Each row is a point. Each copy is the shape, with its points in the same order, stretched, turned, moved and blurred by noise. Say if it was mirrored as well.

Shape (8 x 2):
[[0.9, 0.1],
[4.0, -2.8],
[-3.0, 2.7],
[2.4, 2.4],
[-4.7, -6.3],
[3.0, 2.8],
[-0.3, 0.1],
[-0.2, -0.8]]
Copy 1 (8 x 2):
[[0.7, -0.2],
[-1.8, 3.2],
[1.7, -3.0],
[2.2, 1.1],
[-4.8, -3.8],
[2.5, 2.1],
[-0.3, -0.9],
[-0.6, -0.7]]
Copy 1 is: mirrored
Copy 2 (8 x 2):
[[-1.2, 0.2],
[2.6, 3.8],
[-3.8, -2.0],
[1.1, -2.4],
[-7.2, 6.2],
[1.7, -1.8],
[-1.8, 0.1],
[-2.2, 1.3]]
Copy 2 is: mirrored
Copy 3 (8 x 2):
[[-0.7, -1.4],
[-2.6, -6.0],
[1.4, 2.4],
[-3.5, -0.6],
[6.4, -3.2],
[-4.3, 0.1],
[-0.7, -1.1],
[0.6, -1.1]]
Copy 3 is: mirrored

Shape (9 x 4):
[[0.6, 0.3, -6.9, -5.0],
[1.9, 2.7, -2.5, -1.3],
[3.4, -0.6, 3.7, -1.5],
[-4.1, -0.6, -2.9, -2.2],
[0.0, -3.9, 1.5, 1.3],
[0.3, -4.5, -0.5, 3.1],
[-1.6, -1.1, -3.5, -1.5],
[2.6, -1.5, 1.1, 0.2],
[3.2, 0.9, -5.1, -2.8]]
Copy 1 (9 x 4):
[[-3.8, 5.4, -2.1, -8.0],
[0.3, 4.3, 1.1, -3.6],
[2.9, -3.3, 2.6, -1.9],
[-4.4, 3.2, -0.1, -0.9],
[1.8, -2.4, -1.3, 1.8],
[2.5, -0.7, -3.6, 3.0],
[-2.3, 3.2, -1.9, -1.9],
[2.8, -0.9, 0.1, -0.8],
[-0.6, 4.8, -1.5, -6.7]]
Copy 1 is: only turned
Copy 2 (9 x 4):
[[4.9, -1.1, -2.4, -5.4],
[3.3, -0.9, 0.0, -0.5],
[-1.6, 1.4, 4.2, 0.1],
[0.1, 0.1, -4.0, -1.7],
[-4.3, -1.5, 0.7, -1.0],
[-4.1, -4.0, -0.4, -1.2],
[0.2, -1.2, -2.8, -2.6],
[-1.7, -1.0, 2.3, -0.6],
[4.4, -2.1, 0.2, -4.0]]
Copy 2 is: only turned
Copy 3 (9 x 4):
[[-1.8, 5.9, -2.1, -4.2],
[-0.5, 2.5, -1.3, 0.3],
[2.2, -3.6, -4.4, 0.4],
[-1.4, 2.2, 2.5, -4.6],
[4.7, -2.4, -0.3, -2.1],
[6.8, -0.9, 0.3, -1.8],
[0.2, 2.4, 1.0, -3.6],
[3.3, -1.6, -2.2, -0.2],
[0.2, 4.2, -3.0, -0.7]]
Copy 3 is: mirrored
Copy 4 (9 x 4):
[[-1.5, 7.2, 0.5, -4.6],
[2.6, 3.6, 2.6, -0.9],
[1.3, -3.3, 4.4, -1.2],
[-4.1, 3.9, -0.3, 0.8],
[-0.5, -3.9, -1.1, 0.7],
[1.1, -3.4, -3.6, 0.8],
[-1.8, 2.9, -0.8, -0.7],
[1.9, -2.3, 1.3, -0.9],
[2.2, 4.6, 1.3, -3.9]]
Copy 4 is: only turned

Shape (11 x 6):
[[2.1, -1.3, 0.3, 4.4, -2.8, 0.5],
[1.7, -0.5, -3.4, -2.0, 2.1, -2.5],
[-0.6, 2.8, -1.8, -2.2, 2.5, -1.8],
[-4.0, 4.5, -0.7, 0.4, -4.5, 2.2],
[-2.2, 1.3, -2.0, 5.5, -1.1, -2.5],
[-1.2, -0.9, -3.8, 0.0, 0.2, 2.7],
[-4.5, -3.3, -4.9, 5.6, 2.1, -3.1],
[-3.1, 4.4, 3.4, -2.2, 2.1, -0.1],
[-0.4, -0.2, 3.5, 0.2, -3.0, 1.7],
[-2.6, -1.8, -1.2, 3.1, -1.7, -1.9],
[-0.7, -2.0, -1.8, 1.6, 2.6, 2.5]]
Copy 1 (11 x 6):
[[0.7, -0.9, -3.9, 4.6, 1.2, -0.3],
[3.1, 0.2, -0.1, -5.0, 3.4, 1.4],
[-0.7, 2.9, 0.4, -4.0, 1.0, 0.5],
[-4.0, 2.2, -3.6, 1.3, -5.9, -4.2],
[-0.6, 4.3, -4.1, 1.9, 4.8, -4.4],
[-1.4, -1.2, -3.5, -2.6, 0.2, 0.6],
[-0.8, 1.9, -4.4, -2.5, 10.2, -5.4],
[-5.2, 3.6, 2.5, -1.4, -1.2, 0.5],
[-2.8, -1.7, -0.2, 2.8, -3.7, 0.4],
[0.1, 0.2, -2.5, 0.5, 3.6, -3.7],
[-2.9, -2.2, -2.0, -2.4, 3.1, 2.7]]
Copy 1 is: only turned
Copy 2 (11 x 6):
[[2.7, 1.9, -0.1, 1.7, -3.2, 0.9],
[0.8, -1.8, 0.4, -0.8, 4.1, 1.8],
[-1.9, 0.9, 1.8, -1.2, 4.3, 1.4],
[-2.7, 7.6, -0.7, -4.7, -0.6, -1.0],
[0.1, 5.2, -2.5, 2.9, 2.0, 2.9],
[-1.8, 0.2, -2.3, -4.0, -0.3, 1.7],
[-1.7, 1.8, -7.1, 3.3, 4.6, 4.2],
[-5.4, 3.6, 3.6, -0.4, 2.6, -2.4],
[-0.9, 2.3, 1.4, -0.6, -2.5, -3.6],
[-0.2, 2.6, -3.4, 1.7, 1.8, 0.0],
[-2.6, -0.9, -1.6, -0.8, -0.7, 1.8]]
Copy 2 is: only turned

Shape (11 x 8):
[[0.5, 0.9, -2.2, -1.4, 0.0, 4.7, -0.5, 3.5],
[0.9, -5.3, -5.2, -1.7, -0.3, -2.0, 1.6, 3.1],
[1.7, 2.2, 1.0, -1.2, 2.3, -1.0, 2.2, -2.1],
[-2.3, -1.1, -1.6, -5.5, 5.6, -0.1, 1.7, -2.2],
[4.1, 0.2, 0.0, 3.9, -1.7, -3.8, -2.8, -0.1],
[5.1, 1.1, 4.1, -2.8, -4.5, -0.5, -2.4, -2.6],
[-2.7, 5.1, -1.4, 1.5, -0.4, 5.1, -3.1, -2.7],
[-1.1, -1.2, 1.0, 2.2, -2.9, 0.7, 2.2, 3.1],
[0.9, -3.1, -0.2, -1.2, 2.5, -2.0, 2.1, -0.5],
[2.2, 0.2, 2.3, 3.2, -0.4, 2.9, 1.1, -3.2],
[-2.9, -2.5, -4.2, 1.4, 3.3, 1.2, -3.8, 4.6]]
Copy 1 (11 x 8):
[[0.4, 0.2, 3.4, -2.7, 2.2, 0.0, 0.7, 4.3],
[-1.2, 2.8, -0.4, -1.1, 2.6, -7.4, 1.5, 3.7],
[2.0, -1.4, -0.3, 2.6, 0.0, -0.5, 1.5, -0.8],
[2.5, 0.8, -2.7, -0.6, 4.7, -0.9, 6.1, -1.3],
[-2.4, -1.7, -0.3, 2.2, -2.2, -2.9, -5.1, 1.8],
[0.4, 1.6, 2.1, 0.0, -3.9, -1.5, -3.8, -3.5],
[-1.7, -4.4, -0.8, -2.5, -0.2, 5.8, 0.7, 2.6],
[-4.0, 1.9, 2.8, 1.6, -0.2, -0.9, -1.4, 3.6],
[0.6, 2.4, -1.7, 2.0, 2.0, -2.6, 0.9, 0.6],
[-1.0, 2.3, -0.1, 3.2, -1.8, 3.2, -3.3, 2.3],
[-2.4, -1.6, 0.0, -2.3, 6.7, -1.7, -0.4, 5.7]]
Copy 1 is: mirrored
Copy 2 (11 x 8):
[[3.5, 3.4, -2.1, 2.1, 1.3, -1.7, 0.8, 1.7],
[6.6, 1.7, -3.4, -1.4, -4.0, 2.3, 3.9, 2.3],
[-2.6, 1.7, -2.3, 0.0, -2.7, -1.4, -1.7, -2.9],
[-2.2, 2.0, -4.0, -4.2, -0.5, -0.5, -1.3, 3.0],
[1.7, -1.9, -0.4, 4.8, -3.9, 1.7, -0.2, -3.4],
[0.7, -0.8, 3.8, 2.8, -4.4, -4.4, -2.8, -3.6],
[-3.7, -1.3, -1.5, 5.7, 2.6, -4.3, 0.0, 0.6],
[2.3, 0.2, 0.2, 1.4, 0.9, 0.4, 3.8, -2.3],
[0.9, 0.4, -2.9, -2.7, -1.9, 0.7, 0.2, -1.3],
[-1.5, -2.0, -2.6, 1.4, -0.6, -4.0, -0.9, -5.1],
[3.7, -0.2, -3.5, 0.9, 4.1, 3.9, 1.2, 4.2]]
Copy 2 is: mirrored
Copy 3 (11 x 8):
[[1.3, 1.2, -3.3, -5.1, -0.4, -1.0, 4.6, -0.6],
[-3.8, -5.8, -1.1, -4.2, -2.2, 3.3, 3.8, -0.8],
[-0.9, 3.5, -2.5, 2.2, 4.9, -0.6, -1.3, 1.1],
[-4.9, 3.7, -1.6, -1.9, 1.0, 0.9, 3.0, 4.2],
[2.1, -4.1, -3.3, 2.2, 1.2, 2.2, -4.5, 0.6],
[3.8, 3.5, 1.7, 3.0, 2.5, 3.0, -1.3, -1.3],
[3.1, 4.9, -5.1, 1.6, -3.8, -4.0, -0.3, 1.4],
[1.6, -2.9, 0.4, -0.6, 0.8, -4.3, 2.2, -0.6],
[-2.5, -1.9, -1.1, 0.0, 2.7, 1.4, 1.6, 2.9],
[3.6, 0.3, -3.6, 5.2, 4.0, -2.0, 1.3, 3.0],
[-1.1, -5.0, -4.1, -7.4, -4.1, 0.1, 3.2, 4.7]]
Copy 3 is: only turned
Copy 4 (11 x 8):
[[4.5, 4.6, -1.9, -2.3, 3.5, -1.6, 1.7, -3.2],
[-1.9, 3.7, -1.3, -0.7, -2.6, -0.8, -2.5, 3.7],
[1.7, -2.8, -0.6, 3.2, 1.6, -3.0, -0.6, -3.4],
[-0.2, 3.3, 3.5, 4.0, -0.1, -4.1, 3.9, -2.0],
[0.1, -4.1, 1.9, -2.5, 1.1, 3.3, -7.0, -0.9],
[2.0, -2.4, -2.5, 3.6, -1.5, 4.8, -3.7, -5.0],
[1.1, 0.3, 1.4, -4.1, 8.0, 0.2, 0.7, -7.8],
[0.9, -1.6, -3.8, -3.0, -1.1, 0.0, 1.0, -0.5],
[0.0, -0.5, 1.1, 2.8, -1.7, -1.4, 1.0, 1.2],
[1.8, -4.3, -1.1, 2.0, 4.0, 1.1, 1.6, -2.4],
[2.0, 5.7, 6.2, -7.6, 1.8, 0.1, 1.3, 0.6]]
Copy 4 is: mirrored
